Every row gives one point. A path goes straight from each point to the next, and from the last back to the first. The post is the endless flat space through its rows: a point in 2 columns, a line in 3, a plane in 4, and so on, so that a path can go around it. How many times does the path go around the post? Going back the other way cancels.

Post:
[[  8  10 -12]
 [-21  -8  -1]]
Path (28 x 3):
[[ -4  -3 -40]
 [ 17   3 -42]
 [  7 -17  -7]
 [-31 -27  31]
 [-25  -3   3]
 [ 23  36 -44]
 [-19  -3 -12]
 [-28  -4   0]
 [-12  21 -28]
 [  7  -5 -39]
 [  3 -23  -2]
 [ 20  10 -29]
 [ -9   3 -25]
 [ 18  27 -20]
 [ 14  14   3]
 [ -6 -13  10]
 [-28 -36 -16]
 [-35  -6 -29]
 [-23   8  -2]
 [ -3  33  -4]
 [-60 -26   8]
 [-22 -11 -16]
 [ 13 -17 -12]
 [  5  -6  16]
 [  4  24  14]
 [ -8   4   7]
 [ 22  10  -5]
 [-26 -24  -2]]
Times around: 0

Post:
[[  3  13  11   8  -1  10  -8 -12  14   9   7]
 [-14  -8  -3 -10  18  20 -17  14  -5   9   5]
 [-17 -23  -9 -12  24  12   5   6  21  -8   3]
 [  1  -3  11  11 -21   0  -9  -4 -22  -1   2]
 [ -4   7   6   6  15 -14  -7  -6  11  -3 -12]
 [  9  17  -2  -5  -1 -10   4  -4  -2   2   5]
 [ 27  -6 -12 -12  -8  -9   7  -4  -1  -2 -22]
 [  1  23   6  10 -18   9  -8   8   0 -15  -6]
 [  2 -19  -8   6  13   3   3  17   4  -2  -8]
 [ -3   0  53  33 -22   8  22   4 -10 -12 -22]]
Path:
[[  1  35  23  33 -22  16  -7  29 -11 -43 -16]
 [-15  -5  39  49   3   5  31  -4   1 -14 -15]
 [ -5 -32  19   5  14  12 -20   4 -12  -2 -13]
 [ 14  31  12  -9 -14 -14 -21  13  -7 -10  -1]
 [ -6   4  50  37  -1  25   2  15 -16  30   0]
 [ -8 -15 -10  -1  20  16 -12  -7   6  26   7]
 [ -9  19   9  10   3   7  -8 -19 -34  18  22]
 [ 15 -15   0 -24   7   2  26   2  -6  -1  11]
 [  0  17   9  -6 -10  13  -3   1   4   2  37]
 [  7  20  30  26   3 -28   8 -14  17 -25 -17]
 [-19  19  46  31  14  10 -17   8 -30  27  24]
 [ 12  19  -1 -20  27 -15 -16   0  13  12   6]
 [  9 -50   1  -2  -1   1  21  21  -2   9  -6]
 [ -5  14  32  34   7 -45  -5  -9  13  -2 -11]
 [ 14 -20  -9  21 -14  11  10  31  -6  -5 -46]
 [-12 -10  -3   1   5  25   4  10  -4  -1   7]
 [  4 -24   7  -2  -6  -1  -9   1 -17 -20 -38]
 [ 15   4  40  32 -10  -7   6  10  -2   5   4]
 [-17  16  11  20 -13 -10 -16  15 -10  -4 -13]
 [  6 -20   3  45 -14   6   4  -6   4 -12 -60]
 [ -7  -2  32  12  -8  50  18   5  -3  -6  -9]
 [  3 -23  -2  23  -9  -3  -1  -6  -7   4  -1]
 [ -5  10  30  12  -5  32 -17  -4 -14   5 -30]
 [ 11   3  11  12  -7  17  -9  34 -31  15  35]
 [ 13 -30  36  -4  22 -41  18  -7  -5   0 -23]]
Times around: 3

Post, 17 rows:
[[  2 -12  -7 -25  -9  -4   4   2  -3 -27  13 -19   3  -1  22 -12  16  21]
 [  5  -1   8   2  12 -14 -13 -21  27 -17  10   3  11  -9  -3  19  26   6]
 [  9   8  19   4 -20  -5   5  13  34   2  24  -5  -7 -20   3 -14  28   5]
 [ 30 -24  14   5  -6  21  -3  -9  13   6  13 -20   5  13 -16 -13   3   0]
 [ -4 -19   8  15  -3  -8  -2  -9   1  -4 -24 -15  17  -6   9  26   3  25]
 [-24  13   3  -4   8  -7   8  14  11 -22  21  23 -19 -17  11  16  -7  -7]
 [ -6   2   9 -11   0  13   9 -21  13 -10 -11 -18   1 -11  -8  -3  11  20]
 [ -5  -8  14 -21  18   5 -12 -11 -17  -3  -7 -10  16   6  15  15   1   1]
 [  6   4  -6  -4 -28 -15   3   1  -7  28  13   6 -36 -35 -13  -8  -4   1]
 [-13   2 -12   3   9 -11  12  17  20   3   9  27 -16   0   2 -15   1  -1]
 [ -6  13 -12  -1  11  15   2   3  -1   0   4  -1 -16  -2   2  13   2 -13]
 [  1  22   5  18  -3   9  -1 -12  -6 -25 -22  22   1 -30 -21   3  -2  11]
 [-28  11   5  22 -11   5   5  -6  13   5   5  23 -26  -3  22  -9  15  10]
 [ -8   9  -9  -9  -9   9   7  -8  26  -5   1  17  -9   5  11  14 -11   2]
 [-20   6   5   1 -13  19  -3   5   1   3  11   0   4 -24   4 -22   1  -2]
 [ -7 -23  10  -2 -10  37   6  -2 -14   7 -26  -2 -20 -15   3 -10  -8 -16]
 [ -9   0  -2  -7  17 -13 -20  -5  11 -28  -3 -21   7  23   8  -7  10  -5]]
Path, 28 rows:
[[-35 -20 -10 -15   6 -21  15  30  19 -31   0  -4   4  -2  32 -20  32  12]
 [ -3 -13  22  19 -24   7   8 -16   7  40 -11   1 -52 -12  -4  12  21  12]
 [ 10   3   4  -5   4 -14  -5  -5   7 -16   0 -10 -19  12  -1   5  -4   7]
 [  6 -11 -11  30   4 -21 -28 -17 -23 -10   0   5  -2  -2  -4 -15   1   7]
 [ -9  29  24  20   1  20   1  -5  -1 -29  -8 -10  18 -11   4  -1   0  -8]
 [-28  17  29  18 -21  39 -11   1  24  17  15   0 -13 -36  17 -11  -6 -40]
 [ 10 -26  14  -4 -13  27 -14   9 -10   2   5  -5  -9 -16  11 -11   6  -8]
 [ -7 -17 -19 -19  23   0 -27 -27  33 -19 -24   8   5  32  -4 -11  16   0]
 [ 15  15   4   1  -3   0  -8  -6 -12  -5  15  22 -11 -23 -15  14 -21  -5]
 [-14  -8 -12   6  17   5  -2 -50  20 -17 -13   0  -6 -16 -16  10   8   6]
 [ -8 -12  23  -1   2   3  14  -7 -44   5  -3  -9 -18 -20  12   9  16  21]
 [ -5 -17  18 -46 -23   8   9 -10   8  -7  15 -32   2 -23   8 -23  31  19]
 [-37   8  -1 -31   0  22  -4  -1  16 -12  22 -11   6 -19  39   4  22  13]
 [ 20   4  22 -36 -15  -7  -5  40  -5 -22  41  -5  -5   5  16 -30  16   3]
 [ -2  16   8 -23 -21  -1 -11  -8   6 -16  30  -3  -8  10   6  -2  11  -2]
 [ -5 -30   3  -6   7 -21  -5   3  -5 -40   4  -8  23  -5  -9 -15 -21   0]
 [-10  -5 -19  41   0 -31  -1  15  13  31  21  23 -22  -8   7  12 -10  -1]
 [  1  -4   6 -13  11 -27   1  10 -13  22 -12  -6  14  -6   0  -1 -21  40]
 [ -4 -10   2  20 -13  18 -20   7 -18  -7 -12  12   3  -2   1 -16 -14  -3]
 [-30   0  15   8 -25   3   4   3  -3 -11   1  -1 -26 -23  21  12  16 -12]
 [ 12  20  12   2  -4  21   7 -24   6  13 -30 -16  -7  12   4  20  13   2]
 [ 10  -6   6  20  21  -2  -2  -9  15  -3  17   5 -15   0  13  20  34   3]
 [-25  18 -18  -9   6   0  -7 -10  21 -18  34  19  10 -11  11 -13   4  34]
 [ -7 -20  25   7 -26  13 -12  17  -1  42   2 -12  -2 -14   6 -14  11  -1]
 [  0  -5 -11 -26 -10  15  16   9  -4 -36  -6  -3 -18  -5  15   9  21  12]
 [-14  25 -10  53   1  12 -14  32 -28   2  -7  24  -1 -60 -12  34 -12 -10]
 [ -4 -14   5   0   6  28   0  17  14 -25  11 -16   3 -31  -3   1   1 -30]
 [-18  12 -15  -3 -11  22   5 -26  -2 -12  -8   1   5   9  11 -10 -14   1]]
Times around: 0
